Every row gives one point. Each copy is the shape, with its points in the same order, turned, moved and blurred by noise. Is it also mirrored, or only turned?

Shape:
|  .07 | -.16 | -.24 |
|  .41 |  .70 |  .45 |
| -.22 | -.27 | -.01 |
|  .69 | -.14 |  .30 |
|  .11 | -.01 |  .05 |
| -.13 |  .32 |  .07 |
Copy 1, 6 rows:
| -.09 |  .26 | -.09 |
|  .94 |  .02 |  .37 |
| -.28 |  .00 |  .15 |
|  .31 |  .71 |  .44 |
|  .09 |  .18 |  .18 |
|  .28 | -.22 |  .09 |
Copy 1 is: mirrored
Copy 2:
|  .25 | -.03 | -.32 |
| -.31 | -.53 |  .56 |
|  .06 |  .35 | -.15 |
|  .52 | -.32 |  .32 |
|  .05 | -.04 | -.01 |
| -.34 | -.08 |  .04 |
Copy 2 is: mirrored
Copy 3 (6 x 3):
| -.09 | -.10 | -.33 |
|  .69 | -.34 |  .44 |
| -.34 |  .08 | -.17 |
| -.04 | -.81 |  .16 |
|  .03 | -.18 | -.03 |
|  .21 |  .13 |  .08 |
Copy 3 is: only turned
Copy 4:
|  .20 |  .14 | -.04 |
| -.78 |  .65 | -.26 |
|  .11 | -.12 |  .21 |
| -.20 |  .60 |  .43 |
| -.14 |  .22 |  .04 |
| -.24 |  .08 | -.31 |
Copy 4 is: only turned

Shape, 11 rows:
|  .46 |  .54 |  .08 |  .11 | -.36 | -.38 |
| -.46 | -.02 |  .24 | -.21 |  .20 | -.09 |
| -.09 | -.07 |  .46 |  .00 |  .09 |  .11 |
|  .38 | -.25 |  .07 |  .30 | -.11 | -.25 |
|  .29 | -.59 |  .28 | -.54 |  .31 | -.18 |
|  .47 |  .04 | -.33 |  .13 |  .11 | -.04 |
|  .28 |  .59 | -.19 |  .18 |  .29 | -.07 |
| -.03 | -.60 |  .41 | -.45 |  .03 |  .23 |
|  .41 |  .20 | -.45 |  .20 | -.19 | -.41 |
| -.48 | -.18 |  .22 | -.58 |  .09 |  .47 |
|  .39 |  .11 | -.58 |  .16 |  .21 | -.44 |
Copy 1 (11 x 6):
|  .06 |  .10 | -.17 |  .34 | -.27 | -.67 |
| -.28 | -.05 |  .19 |  .28 |  .10 |  .47 |
| -.02 | -.13 |  .49 |  .26 |  .13 |  .14 |
|  .16 | -.42 |  .02 |  .06 |  .29 | -.39 |
|  .31 | -.79 |  .17 |  .09 | -.15 |  .43 |
|  .41 | -.03 | -.22 | -.19 |  .11 | -.21 |
|  .38 |  .45 | -.25 |  .19 |  .05 | -.16 |
|  .00 | -.60 |  .62 | -.08 | -.06 |  .41 |
|  .11 | -.04 | -.51 | -.08 |  .02 | -.49 |
| -.25 | -.01 |  .61 | -.16 | -.17 |  .71 |
|  .31 | -.06 | -.70 | -.09 |  .17 | -.18 |
Copy 1 is: mirrored
Copy 2, 11 rows:
|  .11 |  .59 | -.02 | -.32 | -.18 | -.40 |
| -.21 | -.39 |  .01 |  .07 |  .34 | -.27 |
| -.33 | -.14 |  .40 |  .04 |  .17 | -.18 |
|  .26 |  .07 |  .42 | -.07 | -.31 |  .01 |
|  .26 | -.24 |  .70 | -.04 |  .58 |  .07 |
|  .27 |  .31 |  .01 |  .09 | -.21 |  .25 |
|  .00 |  .49 | -.29 |  .28 | -.04 | -.19 |
| -.25 | -.47 |  .67 | -.21 |  .47 |  .21 |
|  .45 |  .30 | -.18 | -.08 | -.35 | -.01 |
| -.62 | -.36 |  .02 | -.20 |  .65 |  .18 |
|  .64 |  .22 | -.24 |  .19 | -.21 |  .03 |
Copy 2 is: only turned
Copy 3 (11 x 6):
| -.47 |  .25 |  .49 | -.12 | -.13 |  .64 |
|  .01 |  .15 |  .13 | -.26 |  .36 | -.38 |
|  .22 |  .20 |  .40 | -.24 | -.08 | -.25 |
| -.19 | -.12 |  .53 |  .17 | -.40 |  .12 |
|  .37 | -.45 |  .64 |  .16 |  .36 | -.14 |
| -.04 | -.01 |  .10 |  .28 | -.26 |  .35 |
| -.12 |  .58 |  .09 |  .28 | -.01 |  .39 |
|  .51 | -.44 |  .42 | -.36 |  .17 | -.31 |
| -.47 |  .03 |  .12 |  .22 | -.22 |  .49 |
|  .48 | -.03 | -.06 | -.59 |  .42 | -.34 |
| -.40 | -.06 |  .02 |  .56 | -.04 |  .32 |
Copy 3 is: mirrored
Copy 4:
| -.26 |  .01 | -.02 |  .01 | -.14 | -.86 |
|  .16 | -.39 |  .59 |  .00 |  .12 |  .14 |
|  .21 | -.04 |  .48 |  .22 | -.18 |  .01 |
|  .25 |  .06 | -.27 |  .26 |  .04 | -.27 |
|  .94 |  .15 |  .34 | -.22 |  .24 | -.08 |
| -.09 |  .38 | -.18 | -.16 |  .22 | -.22 |
| -.52 |  .30 |  .25 | -.01 |  .23 | -.39 |
|  .78 |  .00 |  .40 | -.16 | -.25 |  .22 |
| -.26 |  .03 | -.39 | -.19 |  .21 | -.44 |
|  .28 | -.17 |  .77 | -.44 | -.29 |  .45 |
| -.19 |  .15 | -.25 | -.20 |  .57 | -.35 |
Copy 4 is: only turned

Shape, 13 rows:
|  .09 | -.53 |  .28 | -.04 | -.04 |  .07 |  .29 | -.37 |
|  .00 | -.07 | -.66 |  .29 |  .11 | -.36 | -.41 | -.33 |
| -.07 |  .38 |  .13 | -.06 |  .45 | -.03 |  .18 |  .38 |
| -.29 |  .58 |  .39 |  .18 |  .07 | -.15 |  .07 |  .34 |
| -.19 |  .41 |  .35 | -.19 |  .30 | -.10 | -.04 |  .23 |
|  .21 |  .14 | -.09 | -.08 |  .00 |  .24 |  .37 | -.55 |
| -.11 | -.19 |  .20 |  .20 | -.25 |  .55 |  .24 | -.32 |
|  .24 | -.18 |  .32 | -.11 | -.30 |  .27 |  .17 | -.52 |
| -.61 |  .22 | -.30 | -.21 |  .24 | -.32 | -.49 | -.06 |
| -.11 | -.14 | -.46 | -.29 | -.14 | -.13 | -.26 |  .28 |
|  .15 |  .08 |  .59 | -.03 | -.29 | -.01 |  .60 | -.13 |
| -.67 |  .11 | -.52 | -.13 |  .10 | -.37 | -.04 |  .08 |
| -.43 |  .20 | -.34 |  .05 |  .53 | -.36 | -.20 |  .28 |
Copy 1 (13 x 8):
| -.14 | -.50 | -.03 | -.30 |  .31 |  .12 |  .10 | -.09 |
|  .08 | -.12 | -.15 |  .29 | -.58 | -.08 | -.54 |  .21 |
| -.01 |  .58 | -.29 |  .05 |  .37 | -.40 | -.04 | -.24 |
| -.07 |  .87 | -.16 | -.04 |  .12 | -.09 |  .23 | -.10 |
| -.27 |  .65 | -.08 | -.02 |  .25 | -.22 | -.03 | -.32 |
|  .20 | -.23 | -.40 | -.06 |  .12 |  .28 | -.07 | -.51 |
|  .16 | -.18 | -.02 |  .02 |  .44 |  .58 |  .17 | -.06 |
|  .06 | -.33 |  .09 | -.27 |  .20 |  .43 |  .13 | -.44 |
| -.58 |  .38 | -.08 |  .52 | -.28 | -.09 | -.42 | -.06 |
| -.09 | -.04 |  .22 |  .59 | -.14 | -.40 | -.07 | -.11 |
|  .03 |  .06 | -.13 | -.45 |  .25 |  .13 |  .61 | -.40 |
| -.44 |  .19 | -.36 |  .64 | -.25 | -.25 | -.05 |  .08 |
| -.29 |  .49 | -.30 |  .39 | -.06 | -.48 | -.36 |  .19 |
Copy 1 is: mirrored
Copy 2 (13 x 8):
|  .05 | -.20 |  .78 | -.16 |  .17 | -.28 | -.11 | -.05 |
| -.45 | -.09 | -.24 | -.03 |  .02 | -.41 |  .26 |  .63 |
|  .57 |  .00 | -.01 |  .37 |  .53 |  .24 |  .25 |  .07 |
|  .39 |  .03 |  .04 |  .52 |  .18 |  .62 | -.05 |  .16 |
|  .43 |  .22 |  .02 |  .32 |  .50 |  .33 |  .03 |  .10 |
| -.24 | -.16 |  .55 | -.07 |  .34 |  .06 |  .53 | -.11 |
| -.04 | -.50 |  .68 | -.29 |  .23 |  .40 |  .04 |  .09 |
| -.15 |  .00 |  .82 | -.36 |  .15 |  .18 |  .11 | -.11 |
| -.17 |  .19 | -.45 |  .10 |  .55 |  .02 | -.15 |  .44 |
|  .04 | -.03 | -.42 | -.37 |  .24 | -.12 |  .00 |  .07 |
|  .19 | -.05 |  .78 |  .16 |  .00 |  .29 |  .01 | -.47 |
| -.24 | -.17 | -.56 |  .24 |  .49 | -.08 | -.19 |  .06 |
|  .16 | -.09 | -.47 |  .45 |  .55 | -.11 |  .03 |  .41 |
Copy 2 is: mirrored
Copy 3, 13 rows:
|  .03 | -.30 |  .76 |  .00 |  .00 | -.30 |  .01 |  .01 |
|  .02 | -.47 | -.33 | -.08 | -.07 | -.14 |  .28 | -.72 |
|  .35 |  .47 | -.16 |  .04 |  .00 | -.03 |  .11 |  .23 |
|  .40 |  .60 | -.10 |  .13 | -.42 |  .02 | -.22 | -.02 |
|  .27 |  .62 |  .01 |  .03 |  .02 |  .01 | -.09 | -.04 |
|  .07 | -.04 |  .56 |  .03 | -.26 |  .01 |  .62 | -.12 |
|  .07 | -.30 |  .71 |  .18 | -.37 |  .30 |  .03 |  .09 |
|  .15 | -.13 |  .94 | -.13 | -.21 |  .01 |  .17 | -.17 |
| -.34 |  .28 | -.36 |  .09 |  .12 |  .07 | -.09 | -.62 |
| -.26 | -.11 | -.21 | -.55 | -.02 |  .07 | -.09 | -.19 |
|  .29 |  .29 |  .80 | -.08 | -.52 | -.28 |  .01 |  .19 |
| -.52 |  .13 | -.45 |  .05 | -.16 | -.14 | -.02 | -.28 |
| -.01 |  .20 | -.65 |  .15 |  .11 | -.12 | -.01 | -.20 |
Copy 3 is: only turned

Shape (15 x 11):
| -.25 |  .23 |  .05 | -.19 |  .23 |  .36 |  .28 | -.32 | -.08 |  .14 | -.03 |
| -.26 |  .04 | -.76 |  .27 | -.21 |  .03 |  .01 |  .05 | -.21 |  .00 |  .12 |
| -.16 | -.49 |  .21 | -.15 |  .15 |  .22 | -.21 | -.07 | -.01 |  .02 |  .08 |
| -.26 | -.12 | -.11 |  .58 |  .16 |  .04 |  .38 | -.22 | -.05 |  .04 |  .15 |
| -.30 | -.19 | -.01 |  .09 |  .06 |  .43 | -.18 |  .10 | -.18 | -.03 | -.85 |
| -.10 | -.02 |  .13 |  .44 | -.21 | -.15 |  .21 | -.07 |  .02 | -.34 | -.21 |
| -.41 |  .01 |  .16 |  .05 |  .05 |  .39 | -.27 |  .05 |  .09 | -.15 |  .11 |
| -.17 |  .26 | -.02 | -.02 |  .24 |  .09 | -.16 | -.40 | -.12 | -.11 | -.55 |
| -.34 |  .03 |  .14 |  .23 |  .16 | -.09 |  .12 |  .08 | -.67 | -.69 | -.23 |
|  .66 |  .14 | -.67 |  .27 |  .17 |  .30 | -.10 | -.04 | -.09 | -.37 | -.16 |
| -.14 |  .22 |  .22 |  .01 |  .24 |  .25 | -.06 |  .06 | -.19 |  .14 | -.14 |
|  .40 |  .19 | -.89 | -.18 | -.53 |  .04 | -.14 |  .10 | -.29 |  .07 |  .11 |
|  .09 |  .21 |  .23 | -.17 |  .07 |  .11 | -.26 | -.34 | -.16 |  .15 |  .09 |
| -.02 |  .16 | -.19 |  .10 |  .19 | -.39 |  .09 |  .04 |  .02 | -.01 |  .16 |
| -.37 |  .19 |  .17 |  .04 |  .01 | -.58 |  .36 |  .10 |  .05 | -.56 |  .02 |
Copy 1, 15 rows:
| -.17 |  .00 |  .33 | -.18 |  .42 |  .21 |  .16 | -.13 | -.05 |  .26 | -.03 |
| -.16 | -.22 | -.16 | -.01 |  .41 |  .14 | -.11 |  .61 | -.24 | -.18 |  .57 |
|  .49 | -.17 |  .28 | -.24 |  .06 | -.20 |  .20 |  .15 |  .01 |  .04 | -.02 |
| -.21 | -.05 |  .03 |  .12 |  .35 | -.17 | -.06 | -.04 |  .34 | -.07 |  .41 |
|  .12 | -.53 |  .25 |  .44 | -.01 |  .28 |  .04 |  .26 | -.15 | -.12 | -.43 |
| -.12 |  .00 | -.24 |  .19 |  .08 | -.21 | -.09 | -.12 | -.06 | -.39 |  .03 |
|  .30 | -.10 |  .52 | -.17 |  .14 |  .06 | -.12 |  .01 | -.17 | -.24 |  .12 |
| -.06 | -.11 |  .24 |  .32 |  .37 | -.02 | -.06 | -.01 | -.41 |  .09 | -.39 |
| -.08 | -.27 |  .08 |  .44 |  .29 | -.26 |  .52 | -.22 | -.51 | -.47 |  .21 |
|  .07 |  .25 | -.14 |  .25 |  .94 |  .14 |  .08 |  .64 | -.05 | -.45 | -.19 |
|  .18 |  .11 |  .30 |  .18 |  .17 |  .27 |  .18 | -.07 | -.17 |  .07 |  .03 |
|  .16 |  .02 | -.57 | -.29 |  .64 |  .42 |  .02 |  .84 | -.52 | -.16 |  .25 |
|  .41 |  .18 |  .09 | -.11 |  .44 |  .10 |  .03 | -.11 | -.32 |  .24 | -.09 |
| -.11 |  .42 | -.03 |  .07 |  .20 | -.18 |  .10 |  .29 | -.24 |  .00 |  .36 |
| -.42 |  .28 | -.02 | -.05 | -.10 | -.41 |  .18 | -.20 | -.48 | -.41 |  .27 |
Copy 1 is: only turned
Copy 2, 15 rows:
| -.30 |  .11 | -.07 | -.22 |  .04 |  .46 | -.06 |  .19 |  .31 |  .24 |  .09 |
|  .09 | -.03 | -.67 | -.14 | -.11 |  .42 | -.04 |  .38 | -.43 | -.26 |  .27 |
| -.57 | -.44 |  .01 | -.01 |  .10 |  .15 |  .14 | -.01 |  .01 | -.11 | -.17 |
| -.50 |  .30 | -.16 |  .18 | -.19 |  .37 |  .19 |  .41 | -.13 | -.24 |  .23 |
| -.51 | -.14 | -.05 | -.66 |  .10 | -.03 | -.31 |  .45 | -.26 | -.02 | -.39 |
| -.16 |  .30 |  .05 | -.08 | -.22 | -.22 |  .04 |  .21 | -.21 | -.27 |  .16 |
| -.37 | -.36 | -.01 | -.14 |  .00 |  .18 | -.26 |  .20 |  .20 | -.31 |  .15 |
| -.21 |  .13 | -.03 | -.16 |  .02 |  .09 | -.55 |  .16 | -.11 |  .27 | -.20 |
| -.58 |  .28 | -.02 | -.38 |  .36 | -.17 | -.24 | -.09 | -.47 | -.15 |  .52 |
|  .19 |  .39 | -.31 | -.17 |  .20 |  .51 | -.19 | -.17 | -.39 | -.50 | -.48 |
| -.26 | -.09 |  .24 | -.20 |  .27 |  .34 | -.18 |  .31 |  .03 |  .03 |  .01 |
|  .69 | -.22 | -.55 | -.42 | -.01 |  .63 |  .09 | -.05 | -.54 | -.19 | -.01 |
| -.07 | -.20 |  .28 |  .00 | -.04 |  .45 | -.17 | -.08 | -.02 |  .22 | -.05 |
|  .09 |  .10 | -.14 |  .33 |  .19 |  .17 |  .07 |  .25 | -.24 | -.06 |  .22 |
| -.05 |  .27 | -.07 |  .18 |  .19 | -.51 |  .00 |  .10 | -.03 | -.05 |  .58 |
Copy 2 is: only turned

Shape:
|  .01 |  .27 |  .32 |  .57 | -.21 | -.35 |  .28 |  .08 | -.24 |  .28 | -.27 |  .42 |
|  .01 | -.28 |  .01 | -.21 | -.08 | -.26 | -.10 |  .39 | -.17 |  .31 | -.14 |  .27 |
| -.03 | -.12 |  .13 |  .43 |  .00 | -.41 |  .38 |  .16 |  .68 |  .17 |  .07 |  .37 |
|  .15 | -.14 |  .55 |  .13 |  .43 |  .13 |  .28 |  .19 | -.07 |  .09 | -.11 |  .06 |
|  .22 |  .03 |  .09 | -.36 | -.43 | -.30 | -.21 | -.63 |  .34 |  .19 |  .01 | -.15 |
| -.18 | -.31 | -.14 | -.20 |  .32 |  .94 | -.30 |  .06 |  .15 |  .20 | -.25 |  .09 |
|  .07 |  .18 | -.36 |  .03 | -.05 | -.20 | -.10 | -.24 |  .13 |  .25 | -.17 | -.12 |
| -.20 |  .32 | -.02 | -.20 |  .29 |  .12 |  .00 | -.14 |  .20 |  .14 |  .02 | -.07 |
| -.41 |  .20 |  .16 |  .11 |  .06 | -.24 |  .00 |  .20 | -.04 | -.03 |  .35 | -.29 |
| -.03 |  .29 |  .23 | -.06 |  .21 |  .00 |  .29 |  .27 |  .32 | -.02 | -.30 | -.29 |
|  .34 |  .26 | -.09 |  .17 |  .13 | -.42 |  .14 | -.08 | -.08 |  .00 |  .33 |  .50 |
| -.54 |  .16 |  .41 |  .21 |  .03 | -.06 |  .11 | -.04 | -.43 |  .10 | -.14 |  .02 |
|  .06 | -.13 |  .18 |  .32 |  .00 |  .18 |  .15 |  .03 | -.16 | -.15 | -.17 | -.02 |
|  .05 |  .27 |  .07 |  .01 | -.03 | -.21 | -.29 |  .12 |  .07 | -.11 | -.22 |  .09 |
| -.22 |  .23 |  .20 |  .18 | -.04 | -.35 | -.22 | -.02 |  .08 |  .45 |  .17 | -.16 |
|  .13 | -.17 |  .19 |  .34 |  .39 | -.40 |  .13 | -.22 |  .08 | -.48 | -.15 | -.07 |
Copy 1:
|  .51 | -.29 | -.27 |  .22 |  .02 | -.76 |  .26 |  .09 |  .26 | -.10 | -.11 | -.01 |
|  .28 |  .03 | -.36 | -.17 |  .16 |  .03 |  .16 |  .42 | -.01 | -.01 | -.34 |  .17 |
| -.12 | -.16 | -.01 | -.16 | -.37 | -.58 | -.07 |  .35 |  .64 |  .03 | -.34 | -.23 |
|  .01 |  .09 |  .22 | -.12 |  .09 | -.35 |  .38 | -.06 |  .33 |  .27 | -.20 |  .51 |
|  .02 | -.31 | -.26 | -.15 | -.29 | -.02 | -.87 | -.16 | -.04 | -.22 | -.28 |  .41 |
|  .06 |  .66 |  .45 |  .20 |  .55 |  .27 | -.30 | -.08 |  .01 |  .51 | -.30 |  .11 |
|  .17 | -.04 | -.26 |  .13 | -.33 |  .00 | -.32 | -.19 | -.14 |  .10 | -.13 | -.04 |
|  .01 |  .24 |  .23 |  .22 | -.28 |  .06 | -.13 | -.15 | -.01 | -.12 | -.10 |  .17 |
| -.39 | -.10 |  .00 |  .12 | -.12 | -.16 |  .28 |  .01 | -.20 | -.39 |  .03 |  .04 |
|  .02 | -.01 |  .28 | -.03 | -.23 | -.05 |  .29 | -.37 |  .24 | -.09 | -.42 |  .06 |
|  .26 |  .04 | -.27 | -.23 | -.43 | -.41 |  .01 |  .22 |  .28 | -.07 |  .39 |  .19 |
|  .08 | -.16 | -.08 |  .60 |  .21 | -.35 |  .36 | -.06 |  .02 | -.20 | -.02 |  .32 |
| -.02 | -.13 | -.08 |  .07 |  .32 | -.24 |  .08 | -.24 |  .24 |  .25 |  .03 |  .13 |
|  .20 |  .21 | -.34 | -.09 | -.01 | -.15 | -.05 | -.23 |  .06 | -.29 | -.15 |  .03 |
| -.10 | -.05 | -.15 |  .13 | -.22 | -.46 | -.04 |  .10 | -.42 | -.19 | -.23 |  .11 |
| -.41 | -.03 | -.43 | -.01 | -.19 | -.20 |  .13 | -.33 |  .58 |  .14 |  .04 |  .30 |
Copy 1 is: only turned
Copy 2, 16 rows:
| -.33 |  .31 |  .14 |  .42 |  .04 | -.54 |  .16 | -.31 | -.24 |  .39 |  .43 | -.34 |
|  .07 | -.35 |  .02 |  .09 | -.14 | -.43 | -.12 |  .03 | -.08 |  .22 | -.07 | -.21 |
| -.94 | -.29 |  .00 |  .12 |  .00 | -.29 |  .44 |  .07 | -.14 |  .24 |  .26 | -.02 |
| -.31 |  .09 |  .46 |  .29 |  .23 |  .09 |  .06 |  .21 | -.12 |  .09 | -.12 | -.44 |
| -.19 | -.35 |  .21 | -.13 |  .18 | -.18 |  .05 | -.75 |  .45 | -.17 |  .18 |  .38 |
|  .30 | -.27 |  .20 |  .49 |  .49 |  .09 |  .29 |  .27 | -.07 |  .01 | -.74 |  .36 |
| -.10 |  .00 |  .14 | -.06 |  .07 | -.53 |  .31 | -.38 |  .01 | -.20 | -.06 |  .34 |
|  .01 |  .06 |  .23 | -.16 |  .16 |  .05 |  .54 | -.10 |  .02 | -.01 | -.16 |  .23 |
| -.22 |  .24 | -.18 | -.43 |  .04 |  .12 |  .19 | -.21 | -.37 |  .11 | -.07 | -.08 |
| -.25 |  .14 |  .02 | -.04 |  .28 | -.03 |  .54 | -.02 |  .14 | -.23 | -.12 | -.37 |
| -.38 |  .28 |  .33 | -.10 | -.24 | -.40 | -.04 |  .18 | -.01 |  .20 |  .42 |  .27 |
|  .15 |  .27 |  .13 |  .14 |  .13 |  .09 |  .20 | -.41 | -.49 |  .23 |  .14 | -.30 |
| -.23 |  .21 |  .08 |  .44 |  .25 | -.02 | -.02 | -.04 | -.26 | -.16 |  .00 | -.10 |
|  .02 |  .05 | -.04 | -.12 |  .37 | -.38 |  .10 | -.06 |  .01 | -.06 |  .20 |  .01 |
| -.26 |  .06 |  .06 | -.35 |  .17 | -.30 |  .20 | -.47 | -.24 |  .33 | -.11 | -.02 |
| -.49 |  .06 |  .33 | -.03 |  .24 | -.04 |  .01 |  .05 | -.39 | -.52 |  .43 | -.04 |
Copy 2 is: mirrored
Copy 3:
|  .41 | -.22 | -.39 | -.29 |  .22 | -.18 |  .31 |  .12 | -.25 | -.19 | -.62 |  .20 |
|  .37 | -.22 | -.26 |  .01 | -.07 | -.32 |  .04 | -.20 |  .04 |  .21 |  .06 | -.22 |
|  .06 | -.34 | -.18 | -.46 | -.15 | -.19 | -.13 |  .52 |  .25 |  .15 | -.35 |  .31 |
|  .26 | -.10 |  .41 | -.41 |  .13 | -.40 |  .06 | -.03 | -.14 | -.35 | -.13 |  .00 |
| -.18 |  .40 | -.37 | -.23 | -.18 |  .47 |  .31 |  .08 |  .19 | -.01 |  .37 | -.01 |
| -.48 | -.23 |  .49 |  .05 |  .63 | -.11 | -.29 | -.56 | -.02 |  .11 |  .14 | -.28 |
| -.21 |  .02 | -.38 |  .17 |  .26 |  .02 |  .23 |  .32 |  .04 | -.03 |  .16 | -.04 |
| -.34 |  .17 |  .07 |  .06 |  .31 | -.34 |  .12 | -.01 |  .03 | -.07 |  .13 |  .30 |
| -.13 |  .32 | -.18 |  .15 | -.22 | -.52 | -.22 |  .08 | -.32 | -.19 | -.12 |  .14 |
| -.24 | -.05 |  .23 | -.02 | -.12 | -.55 |  .39 |  .16 |  .08 | -.24 | -.18 |  .11 |
|  .64 |  .20 | -.18 |  .11 |  .22 | -.04 | -.08 |  .39 |  .11 |  .08 | -.13 |  .34 |
|  .04 |  .06 | -.37 | -.14 |  .17 | -.43 |  .02 | -.39 | -.40 | -.49 | -.40 |  .14 |
|  .08 | -.05 |  .11 | -.09 |  .13 | -.03 | -.08 | -.04 | -.13 | -.45 | -.33 | -.18 |
|  .04 |  .29 | -.18 |  .02 |  .12 | -.22 |  .25 |  .02 |  .16 |  .07 | -.25 | -.17 |
| -.17 |  .24 | -.46 | -.17 | -.01 | -.29 |  .09 |  .12 | -.44 |  .11 |  .01 |  .13 |
|  .13 |  .29 | -.06 | -.34 |  .03 | -.28 | -.21 |  .41 |  .32 | -.53 | -.28 | -.12 |
Copy 3 is: mirrored
